Each row is a point. Each copy is the shape, with its points in the same order, stretched, turned, moved and blurred by noise. Some copies are also mirrored. Which?

Shape (7 x 2):
[[-10   4]
 [-18  30]
 [ 37  45]
 [-22 -44]
 [ 35 -62]
 [ -5  24]
 [ -7 -31]]
Copy 1 (7 x 2):
[[-14  26]
 [-23  49]
 [ 20  89]
 [ -5 -44]
 [ 54 -48]
 [-13  45]
 [  4 -22]]
Copy 1 is: only turned
Copy 2 (7 x 2):
[[-17 -12]
 [-15 -36]
 [ 29 -42]
 [-33  22]
 [  9  44]
 [-10 -33]
 [-26  10]]
Copy 2 is: mirrored
Copy 3 (7 x 2):
[[  0  -2]
 [ 21  -7]
 [  3 -44]
 [-21  31]
 [-64   3]
 [  9 -14]
 [-19  19]]
Copy 3 is: only turned

Shape (9 x 4):
[[-33 -11 -21  -3]
 [  8   6  53  -6]
 [ 30   5  11   5]
 [-12 -35 -13 -14]
 [  6  17  36 -54]
 [ 20 -37  14 -20]
 [-52  19 -24  20]
 [ 18  36  18 -38]
 [-20 -32  21 -50]]
Copy 1 (9 x 4):
[[-34 -28 -15  -2]
 [ 31   9 -28  56]
 [ 15  17  16  27]
 [ -5 -40  -2  -3]
 [ 41  34 -56  23]
 [ 35 -23   4  16]
 [-68 -15 -20   7]
 [ 25  56 -34  17]
 [ 27 -31 -49   8]]
Copy 1 is: mirrored
Copy 2 (9 x 4):
[[  5  35   5   2]
 [ 44 -29 -17  26]
 [  1 -24  22   6]
 [-26  22 -11   9]
 [ 28 -25 -42 -21]
 [-30 -21 -23  14]
 [ 46  55  18   2]
 [ 28 -20 -11 -34]
 [ -7   5 -60   1]]
Copy 2 is: mirrored
Copy 3 (9 x 4):
[[  6 -35   2 -35]
 [-37  24  41  35]
 [-15  25 -18  26]
 [ 33 -33  17 -20]
 [-63 -41  34  45]
 [ 29 -10  25  20]
 [-23 -20 -13 -51]
 [-72 -25  -8  45]
 [  4 -61  64   6]]
Copy 3 is: mirrored
Copy 4 (9 x 4):
[[-26 -18  40 -22]
 [-24  31 -65  -6]
 [ 20  18 -36   6]
 [ -9 -36   6 -36]
 [-52 -27 -71  27]
 [ 10 -31 -52 -30]
 [-41  24  75  -8]
 [-29 -12 -45  46]
 [-52 -56 -45 -34]]
Copy 4 is: only turned

Shape (12 x 6):
[[ 14 -22  23 -24 -40 -45]
 [-18   2  39 -12 -52  39]
 [ -2  22 -59  -1   3  28]
 [ -7   6  11 -32 -36 -36]
 [ -9 -24   3  -9  -2 -50]
 [  9  22 -37  31   5  32]
 [ 45 -38   4   6  25 -42]
 [-25  44 -23 -40  25 -45]
 [-48 -14 -45 -10   7  18]
 [ 25 -24 -26 -52 -22 -25]
 [ 24  17 -23 -38 -44 -19]
 [ -7 -11 -41  35 -12  21]]
Copy 1 (12 x 6):
[[  0  42 -38  41  39   7]
 [ 23  27  13  23  83  43]
 [ 25 -17   4   5 -26  19]
 [ 25  38 -35   2  36  17]
 [-11  22 -20   8  14 -18]
 [ -5 -17  16  18 -24  26]
 [-42  27  -3  56 -26 -31]
 [ 43  34 -14 -68 -29   2]
 [ 27 -18   9 -14  10  -9]
 [ 33  27 -36  50  -1  -4]
 [ 36  30 -46  33   9  33]
 [-12 -29   1  37   5  15]]
Copy 1 is: mirrored
Copy 2 (12 x 6):
[[ -1  44  40 -25  14  37]
 [-49  57  -3 -20 -23 -34]
 [  9 -32 -56  31 -67  -5]
 [ -2  40  11 -24  -4  34]
 [ -8  -2  26 -30  14  49]
 [  5 -34 -17  40 -60 -20]
 [ 13 -23  49  12  30  38]
 [ 15 -22 -38 -45 -11  28]
 [-37 -18 -61  -4 -54  11]
 [  4  29 -13  15 -12  51]
 [ 25  33 -12  10 -33  35]
 [-12 -27  -9  37 -65   5]]
Copy 2 is: only turned
Copy 3 (12 x 6):
[[-12 -51  38  15  47  44]
 [  3  55  29 -11  42  -9]
 [ 27  32 -44  43   3 -11]
 [ 24 -28  22  13  57  53]
 [ -4 -59  -4  -8  48  34]
 [ 23  33 -16  31 -11 -46]
 [-30 -70  10   6 -26   9]
 [ 74 -38 -44  -4  36  68]
 [  3  23 -74   2  52  10]
 [-12 -31  -4  49  16  63]
 [ 23 -10  23  63  24  41]
 [ -8  23 -18  32  26 -40]]
Copy 3 is: mirrored
Copy 4 (12 x 6):
[[ -9  15  12 -38  47  33]
 [ 30 -45  36 -55  10  18]
 [-37 -22 -17 -21 -54 -54]
 [-12   1  13 -47   5  27]
 [-24  13  -1   6  11  27]
 [ -2 -31 -28  -8 -32 -53]
 [-14  47   9  19  50   1]
 [-36  24   7 -18 -68   2]
 [-50 -48  -7  19 -57 -18]
 [-59  23  23 -39  18  -5]
 [-31   7   3 -70  -1 -13]
 [-17 -43 -42  10 -18 -35]]
Copy 4 is: mirrored

Shape (12 x 8):
[[-29  -4 -49  15 -28  13  47  34]
 [ 17  14  17   9  33 -15 -32  40]
 [-47  29  -1  28  18  39  11 -10]
 [ 17   4  28  27  19  63  28  31]
 [119 -22  24  -5  29  19  31 -28]
 [-41  29 -30 -13 -11  29  -1  11]
 [-15 -13 -66 -54 -15  -7  46 -18]
 [-44 -29   1   7  30  32  24 -37]
 [ -9  10 -22 -19 -65 -23   5  37]
 [-16  33  13  27  35   2  13 -11]
 [-26  12   7 -13 -12 -20   3   6]
 [ 27  19 -23  20  -6 -15 -60  -5]]
Copy 1 (12 x 8):
[[ 16  27 -79  11 -32  20 -21  11]
 [ 44  33  25 -22  22 -29  -6  -9]
 [-20  31 -24 -10   5   2  40  31]
 [ 44 -18 -23   6  27  -6   9  54]
 [ 37 -89  59 -18  20  21 -52  -1]
 [-15  31 -30  -4 -38 -23  20   7]
 [-26 -13 -48  15 -57   9 -29 -57]
 [-12  -9 -26  -3  21  30  53  -7]
 [ 19  48 -14  26 -71  16 -40  -4]
 [-23  33  -1 -11  26  -6   9  13]
 [ -3  43   2  22 -22   8  -3 -15]
 [ 15  28  57 -63 -22   0 -11 -12]]
Copy 1 is: mirrored
Copy 2 (12 x 8):
[[ 34  -4 -28 -58  39  58 -38  -9]
 [-26  -3   9  -9   2  32  44 -55]
 [-25  -6   3 -57  42   5 -18   0]
 [  0   5  41 -31  65  79   8 -59]
 [ 25  68 118  34  -7  33 -20 -74]
 [-10 -60 -22 -33  35  10   2   9]
 [ 52 -15  -6 -14   7 -16 -28  16]
 [ -9  28  12 -23  50 -39 -20  -8]
 [ 23 -45 -44 -18  -2  61   3  47]
 [-13  21  26 -55   6   5 -14  -8]
 [  2 -15 -16 -30   7  14  11  34]
 [-53 -10  -1  20 -30 -16  -9 -18]]
Copy 2 is: mirrored

Shape (13 x 9):
[[-28  27 -17  -4 -28  45 -28  45  38]
 [-23 -18   0 -58  27 -47 -33  -1 -19]
 [ 16  21  60 -37  10 -20 -52 -17   0]
 [  4 -26 -47 -45  -8 -14 -13   4 -40]
 [  0 -71 -18  -2 -21  -3   1  56 -15]
 [-23  61  17  10   8  -1   6 -31  46]
 [ -7 -18  32 -78  20   3 -43 -18 -25]
 [-14  28 -10  21 -18  23  -1 -44  23]
 [  9 -10  17 -53  38  15 -19  14 -35]
 [-52  15  11   7 -45  60  41  32  55]
 [ 25 -20 -37 -41 -10 -17  19  41 -26]
 [-24  11 -32  27  16  33  13   9  29]
 [-15 -26 -28  -7 -15 -29   3  42 -83]]
Copy 1 (13 x 9):
[[-14 -46  70  -5 -32  64  59  10   8]
 [  5  14 -18  21 -77  -9  12 -36  -4]
 [ 15 -29 -21  33 -28 -24  39 -40 -10]
 [ -1  10  15  32 -67   6  -4  14   5]
 [-47 -10  24  14 -18  40 -37  16   1]
 [ 11   3   9 -43  12 -22  59  -7  18]
 [ 22   5 -10  51 -62   1  23 -41 -37]
 [  3  15  35  -7  19   4  52   9  16]
 [ 38  -6 -13  24 -40  12   1 -12 -20]
 [-38 -16  52 -49  25  35  35  42 -28]
 [ -3 -12  10  -3 -48 -20 -33  41  -3]
 [  7   6  48 -34   9  47  21  13  24]
 [-19   6 -31  19 -44  27 -10  35  16]]
Copy 1 is: mirrored
Copy 2 (13 x 9):
[[-38 -47 -35  27 -21  60  -8 -55  -7]
 [ 27   7 -43  27 -49 -53  38  21 -62]
 [ 41  13 -51   9 -71   6  49   3  19]
 [-22   6 -39  14  25 -51   1  16 -61]
 [ 14 -25   0  74  42   4 -32 -13 -60]
 [ -3 -27 -12 -36 -71  10  23 -15  35]
 [  3  24 -45  41 -54 -38  46  19 -24]
 [-43  -7   9 -20  -8  13  14 -12  19]
 [  0  32 -36  28 -36 -33  -2   1 -15]
 [-28 -85   6  47 -28  50 -12 -65  42]
 [  7 -15 -49  19  17 -34 -25   2 -36]
 [-42 -14  15  -2  -7  10 -30 -18 -18]
 [ 26  13  -9  18  40 -49 -14 -38 -44]]
Copy 2 is: only turned
